Each row is a point. Each copy is the shape, with its points in the same order, stretched, turned, moved and blurred by noise. Is it also mirrored, or only turned?
In the rows, 128 means zero.

Shape (8 x 2):
129 150
169 109
143 96
74 109
154 136
74 124
114 116
141 138
Copy 1 (8 x 2):
119 114
70 169
90 182
168 156
95 129
171 137
128 153
109 127
Copy 1 is: only turned
Copy 2 (8 x 2):
111 110
148 162
173 152
176 103
117 136
160 98
152 124
122 124
Copy 2 is: only turned

Shape (7 x 3):
167 126 172
102 110 113
114 124 144
97 111 128
151 121 84
162 99 111
120 166 150
Copy 1 (7 x 3):
164 166 56
90 129 150
120 132 112
92 127 138
111 157 163
111 172 128
159 124 102
Copy 1 is: only turned
Copy 2 (7 x 3):
114 174 126
168 86 148
135 107 159
158 87 162
175 129 83
180 143 98
84 120 147
Copy 2 is: only turned
Copy 3 (7 x 3):
96 154 98
137 121 166
140 135 133
143 135 156
89 94 158
76 128 158
150 112 95
Copy 3 is: mirrored
Copy 4 (7 x 3):
160 134 191
130 103 81
147 124 116
146 114 87
83 101 115
124 92 142
122 154 134
Copy 4 is: mirrored

Shape (8 x 3):
76 120 129
174 124 130
115 112 152
122 124 165
150 196 123
169 113 124
108 81 115
141 169 122
Copy 1 (8 x 3):
111 165 125
146 98 140
109 127 127
106 121 146
154 131 221
145 101 125
124 141 77
148 132 189
Copy 1 is: only turned
Copy 2 (8 x 3):
111 90 103
136 170 154
137 97 132
136 85 147
73 151 158
143 172 143
145 136 101
90 145 145
Copy 2 is: only turned
Copy 3 (8 x 3):
86 73 137
151 163 122
105 117 114
113 119 101
168 91 106
146 164 129
91 128 152
152 101 118
Copy 3 is: only turned

Shape (7 x 4):
143 130 162 117
159 58 125 135
125 156 105 139
159 113 125 151
167 160 110 151
80 158 125 130
167 127 141 98
Copy 1 (7 x 4):
114 154 151 132
194 152 129 82
101 100 92 138
136 121 129 91
87 102 106 90
108 105 105 192
115 166 126 103
Copy 1 is: mirrored
Copy 2 (7 x 4):
123 146 97 116
156 132 157 117
88 116 114 135
91 128 129 102
52 98 114 93
115 147 99 165
135 111 110 108
Copy 2 is: mirrored
Copy 3 (7 x 4):
143 115 123 146
74 178 99 160
147 138 161 98
112 172 128 140
143 182 135 112
153 79 179 97
140 155 95 131
Copy 3 is: only turned
Copy 4 (7 x 4):
119 106 108 143
173 74 146 171
147 139 122 113
162 85 117 146
163 111 90 132
117 151 149 82
134 108 103 173
Copy 4 is: only turned

Shape (9 x 6):
136 79 116 143 142 116
164 195 118 152 126 127
158 102 131 103 146 129
131 192 109 111 124 126
112 125 121 146 174 117
161 138 143 111 147 98
118 80 134 149 135 102
164 90 137 135 150 116
135 129 165 133 150 135
Copy 1 (9 x 6):
137 168 154 163 114 161
159 81 81 95 187 89
157 159 158 100 111 131
111 80 133 92 181 77
144 103 156 164 127 152
174 121 156 105 118 91
125 153 160 174 91 159
176 162 140 130 104 145
156 105 117 106 92 145
Copy 1 is: mirrored
Copy 2 (9 x 6):
138 87 189 110 96 126
88 122 61 134 169 87
139 96 161 165 113 96
98 135 88 171 180 121
119 140 166 114 99 117
84 98 126 164 121 93
125 92 180 101 78 145
125 84 161 131 93 93
125 137 105 140 90 99
Copy 2 is: mirrored
Copy 3 (9 x 6):
144 140 119 112 162 170
107 135 179 188 92 124
110 121 145 113 149 158
99 139 167 147 92 86
116 152 105 120 125 139
80 147 169 136 147 135
140 150 104 112 177 146
123 133 140 128 164 181
110 118 110 138 143 138
Copy 3 is: only turned
Copy 4 (9 x 6):
130 81 111 152 113 116
125 199 114 101 155 104
120 80 107 125 121 147
139 184 137 107 142 130
164 86 111 135 157 136
141 82 114 102 117 128
141 60 119 154 111 103
125 69 100 132 117 121
134 76 124 111 158 135
Copy 4 is: mirrored

Shape (11 x 8):
106 128 125 179 131 119 110 115
144 117 84 169 126 100 124 135
65 111 169 103 135 163 149 117
139 90 111 113 169 155 144 92
124 143 109 168 129 131 92 122
127 139 100 160 150 86 122 95
109 136 154 116 149 181 123 134
157 81 119 165 173 125 111 103
98 102 112 107 177 122 125 128
141 167 164 138 130 139 120 164
125 147 159 81 110 128 102 150
Copy 1 (11 x 8):
150 149 141 132 108 107 158 142
126 155 148 167 126 122 132 169
171 99 117 77 119 147 155 108
107 111 124 131 141 160 182 136
121 156 152 144 103 109 145 124
144 151 117 179 136 116 157 133
115 125 113 86 102 128 149 108
98 118 134 153 117 123 190 164
137 131 104 151 100 163 155 136
110 130 98 110 105 84 111 129
118 98 116 134 111 116 99 95
Copy 1 is: only turned
Copy 2 (11 x 8):
97 150 114 117 138 168 133 126
125 163 124 98 173 203 138 147
135 92 111 191 104 54 114 91
115 114 130 163 187 112 101 133
87 124 110 107 149 183 133 140
107 159 134 88 167 156 118 131
105 79 124 172 121 105 102 130
74 169 125 148 193 176 125 165
116 136 99 148 169 109 93 149
116 89 136 130 107 147 126 156
119 73 113 135 116 98 149 150
Copy 2 is: mirrored
Copy 3 (11 x 8):
127 98 144 105 138 163 161 116
143 150 149 120 142 118 168 140
142 107 130 144 105 209 91 75
139 149 74 154 130 152 105 112
130 115 150 105 146 160 150 142
154 103 128 128 162 129 164 138
132 116 134 119 111 178 81 120
120 125 84 105 145 119 145 111
168 154 113 140 153 172 114 88
125 100 166 97 113 108 95 144
127 135 178 138 145 137 70 118
Copy 3 is: only turned
Copy 4 (11 x 8):
98 77 141 134 118 127 155 73
149 70 108 112 124 112 131 66
64 181 157 170 113 154 161 147
157 106 116 137 83 167 153 120
103 73 108 116 135 143 142 84
119 53 129 133 111 84 142 75
85 143 140 114 137 176 164 172
160 51 151 96 68 167 152 83
110 132 131 121 69 125 157 141
99 104 165 79 184 126 136 165
78 154 147 112 177 151 79 172
Copy 4 is: mirrored

Shape (13 x 9):
115 175 101 121 140 100 160 69 103
139 138 120 158 123 115 148 188 64
92 117 142 132 139 146 86 135 149
140 120 121 111 128 122 92 138 128
164 117 114 144 150 110 175 160 82
113 155 111 139 110 146 146 72 111
112 127 154 118 140 128 109 165 140
116 117 145 118 101 120 126 167 155
136 164 134 107 119 156 139 74 111
90 98 148 90 104 133 95 152 109
93 90 116 100 122 157 102 181 148
134 187 92 125 111 129 138 90 104
140 149 124 121 160 123 159 195 93
Copy 1 (13 x 9):
137 138 127 120 101 50 165 168 93
142 134 165 133 200 159 143 129 106
99 89 162 103 128 150 55 131 127
128 101 142 155 128 143 104 120 127
127 123 138 140 179 141 188 126 145
141 155 133 83 73 111 137 164 108
89 85 146 128 165 153 80 97 122
111 137 129 142 163 141 72 69 139
120 123 108 95 54 125 160 144 97
164 73 142 128 158 147 81 95 89
127 98 109 125 189 190 53 113 127
131 172 126 121 83 106 148 168 87
99 105 111 135 220 165 149 124 104
Copy 1 is: only turned
Copy 2 (13 x 9):
124 174 104 120 103 108 160 145 127
189 118 110 126 140 132 87 151 80
109 114 124 131 118 132 85 114 134
161 115 129 136 120 109 113 111 131
193 100 87 121 147 134 126 142 91
116 155 137 113 127 102 141 153 135
129 109 110 149 126 152 85 118 118
128 105 148 145 146 163 88 108 102
120 153 124 139 129 95 153 160 152
110 120 124 153 132 114 75 97 98
126 117 116 133 155 127 59 70 113
148 176 139 123 120 91 148 151 144
179 125 68 144 142 145 92 132 100
Copy 2 is: mirrored

Shape (17 x 11):
104 99 135 136 100 78 113 166 174 114 144
119 145 136 87 153 149 121 115 92 136 115
148 97 111 143 162 95 105 144 117 153 151
150 150 144 92 149 153 133 114 109 96 102
152 111 100 115 163 136 152 95 102 151 165
127 154 156 119 119 109 122 93 93 106 117
78 132 143 117 108 117 124 160 108 113 130
118 128 129 105 111 125 110 108 115 125 87
127 147 98 113 145 139 116 89 95 130 118
118 120 109 108 85 85 107 154 163 107 161
171 106 106 121 134 172 141 80 84 154 121
141 150 131 98 142 122 155 105 101 169 106
143 140 96 161 159 139 152 129 118 148 139
106 164 170 107 141 162 112 92 121 142 115
182 111 111 117 139 137 141 125 92 212 120
163 129 84 150 102 101 88 158 130 105 195
145 101 143 123 135 130 154 125 98 175 132
Copy 1 (17 x 11):
87 139 131 68 125 108 101 105 95 95 86
118 134 147 176 130 101 150 112 139 133 183
138 140 154 124 138 140 134 187 121 105 123
124 126 138 172 134 78 140 117 123 188 163
159 133 125 218 128 161 153 164 145 116 125
126 124 138 143 134 100 187 91 113 155 143
107 131 145 103 98 82 126 83 129 95 145
104 115 140 135 158 82 147 91 127 123 141
131 120 135 184 155 128 162 128 170 134 153
57 117 98 109 112 112 128 116 136 102 90
161 96 122 212 153 132 155 166 130 122 138
146 167 112 170 156 107 183 125 136 120 158
184 153 112 144 141 148 130 173 151 127 138
110 136 133 155 150 127 147 76 104 145 196
162 148 106 169 159 126 171 196 125 87 159
95 94 97 117 95 150 145 201 154 121 100
159 145 132 160 129 120 150 148 95 90 138
Copy 1 is: mirrored
Copy 2 (17 x 11):
155 129 96 100 71 103 98 127 146 203 157
105 139 181 137 134 133 172 99 148 91 101
130 76 139 156 116 131 113 109 117 139 163
105 138 169 129 140 143 181 128 190 79 96
134 104 177 145 137 115 112 108 126 81 141
175 185 155 134 135 130 181 131 168 105 128
115 168 141 100 82 139 144 125 135 174 125
160 139 141 129 116 120 160 106 161 115 86
151 140 161 136 148 157 147 85 154 83 104
176 158 125 120 79 125 79 114 179 182 136
150 99 180 169 163 119 144 130 119 70 87
124 141 138 163 118 107 153 97 142 72 128
120 106 119 130 136 158 98 105 114 111 149
113 166 161 133 166 102 168 102 147 114 95
121 70 141 214 123 95 127 119 98 89 115
172 123 146 156 134 181 58 135 163 187 143
112 109 150 163 111 88 148 140 100 110 135
Copy 2 is: only turned
Copy 3 (17 x 11):
108 103 165 87 103 126 121 135 74 144 70
159 199 124 118 133 152 132 128 157 120 164
134 119 97 110 76 122 148 110 143 98 94
139 180 126 128 147 146 96 163 169 133 170
121 163 108 144 69 122 189 134 148 103 146
123 198 124 112 158 91 116 163 139 123 140
161 163 138 83 150 134 126 144 77 115 130
134 166 149 96 159 129 122 131 156 125 143
149 178 142 129 127 117 145 134 182 87 154
137 118 185 84 100 117 144 148 95 145 68
120 146 90 146 142 132 190 138 193 105 173
145 180 90 118 113 113 141 117 153 151 180
142 108 98 159 87 118 136 129 136 91 155
137 215 127 159 164 143 121 101 143 127 157
156 132 51 123 112 127 184 83 176 149 155
155 98 149 114 96 108 158 165 132 106 36
124 147 73 115 117 133 165 118 120 139 151
Copy 3 is: mirrored
Copy 4 (17 x 11):
124 100 111 152 56 132 95 129 145 145 133
125 171 132 142 145 129 148 117 100 142 91
112 82 116 138 112 134 126 184 97 176 149
115 169 164 117 133 128 153 113 122 137 61
99 123 124 135 160 137 124 183 111 141 165
112 142 129 112 132 133 133 66 103 130 103
132 155 102 147 105 115 99 91 113 145 88
126 145 118 132 111 115 155 86 101 110 108
120 144 133 138 153 99 146 107 96 128 140
112 107 133 175 74 122 82 111 137 127 144
108 113 114 102 183 123 167 163 90 95 128
131 154 125 113 140 141 136 128 70 120 140
137 110 123 99 143 102 123 172 99 144 157
152 161 123 123 154 141 166 92 125 132 95
130 92 108 105 159 151 148 200 40 109 151
108 48 142 156 119 106 84 147 112 144 143
122 116 97 107 142 156 132 174 86 126 128
Copy 4 is: mirrored
